Each wall is flat, endless, passes through zero and stands at right angles to its row. A trip goes straight from one point to another. Which walls does it cross, in order?

Walls:
(1): [ 5.0 -3.8 -5.5]
(2): [-2.1  2.4 -2.7]
(3): [-1.6  6.9 -2.2]
(4): [-4.9 -7.1 -4.8]
(5): [-3.3  3.2 -5.7]
(6): [ 3.6 -1.0 -0.3]
(7): [ 6.3 -2.4  3.1]
Trips:
[ 1.6 -1.4  3.7] to [-5.1  2.6  0.6] -> 6, 7, 3, 2, 5, 4
[-0.5  7.5 -2.3] to [0.2 4.8 2.8] -> 5
[6.4 5.2 1.8] to [ 4.8  5.2 -9.8] -> 2, 5, 7

Walls:
(1): [-5.1 -0.5 -3.8  0.5  2.0  1.4 -3.0  5.2 -0.9]
(2): [ 2.1  6.0  5.8 -1.9 -2.2 -0.7  1.0 -1.1  2.4]
(3): [ 2.6  3.5 -6.0 -0.1 -5.6 -1.0 -0.2  2.3 -1.3]
(4): [ 1.7 -0.2 -3.5  3.8  7.1 -1.0  4.5 -1.0  0.2]
(5): [-5.4 -7.7 -1.9 -0.5  0.2 -1.0 -8.1  4.3  5.3]
(6): [-5.7  2.4 -0.7  2.6 -0.6  3.8 -5.8  1.0  0.6]
Trips:
[-3.5  6.6  2.7 -4.7 -2.1  6.7 -7.7  1.2  3.9] to [ 2.6 -7.9 -1.9 -2.8 -0.7 -4.7  4.8  3.4  3.3] -> 6, 2, 1, 4
[-2.6  4.7  0.6 -0.6 -0.4  1.2 -2.0 -1.1  0.1] to [-2.7  0.9  1.9  5.3  2.8 -5.3 -4.9  4.1 -2.7] -> 5, 3, 2, 4
[-2.4 -2.9 -5.3  0.3 -6.9 -2.3 -6.2  4.8  4.5] to [-0.4  0.6  1.0  9.9 -0.7  2.6  1.3  2.2 -2.2] -> 4, 5

Walls:
(1): [-5.1 -1.8 -0.3  0.4 -2.0  4.2  1.8 -0.4 -3.9 -5.2 -0.3  2.5 -5.7  1.0
 -5.7  2.9  0.0 -1.6  0.1 -3.6]
(2): [ 2.2 -0.2 -1.4  1.9 -0.7  5.1  0.0 -2.6  6.5  3.6  1.1 -2.8 -1.1 -0.9
 -8.5  4.5  1.6  1.0 -4.1 -5.3]
(3): [ 6.5 -1.3  6.3  1.8 -0.4 -0.1  0.7 -0.5 -5.2 -1.5 -4.7 -1.5  0.4 -7.0
  9.5 -3.0 -2.2  1.6 -2.2  4.0]
(4): [  0.4   0.5   1.2   1.5  -0.6   0.9  -4.6   2.5   5.5   1.3 -10.1  -2.1
  -3.0   0.2   0.9   7.2  -0.5  -0.5  -5.9  -2.7]
(5): [-3.9  0.9  0.7 -4.3 -1.5  0.4 -3.9 -1.6  2.9 -1.7 -0.3  1.7 -6.9 -0.2
 -6.0  0.2  5.3 -0.3  1.6 -2.0]
(6): [ 2.2 -0.8 -1.3 -1.6 -3.9  2.8  1.4 -4.2  4.0 -6.3  0.9  2.4  3.3  2.1
  2.2  0.1  1.6 -3.7  2.9 -6.4]
Trips:
[-6.5  5.0 -4.5 -4.1  3.2  0.2  3.5 -3.4 -4.7 -1.7 -2.0  5.6 -3.1  0.5
 -2.2  2.7  0.7 -1.1 -0.1  2.1] to [-1.3 -1.8 -3.4 -4.3  0.5  1.7  2.7 -1.3  6.7  3.6 -7.2  0.5  0.6 -2.9
  0.2 -4.2  1.5 -6.0 -4.9 -4.0] -> 6, 4, 2, 1
[-3.9 -4.8  3.3 -5.2 -2.0  1.7  1.2 -0.5 -2.9  2.0 -2.2  2.7 -3.8  0.4
  4.5 -1.3  1.2  7.1  0.4 -2.2] to [-2.4  4.0  0.1  0.6  2.5 -5.1 -0.2 -2.8  1.8 -3.8  0.3 -9.2  1.3  6.2
  1.6 -1.0  2.0 -4.2  2.4 -1.5] -> 6, 3, 1
[ -4.1   1.3   0.4   3.6   2.2   0.4  -9.3  -1.4   2.6  -4.2 -10.1   4.0
   1.3  -3.6   3.8   3.0  -2.7   1.4   6.7   4.1] to [-4.3 -1.3 -4.4 -1.7 -5.5 -0.3  0.0 -1.5  1.9 -4.7 -1.1 -1.0 -9.6 -4.4
 -4.6  3.2  3.7 -2.8  0.8  0.3] -> 1, 6, 3, 2
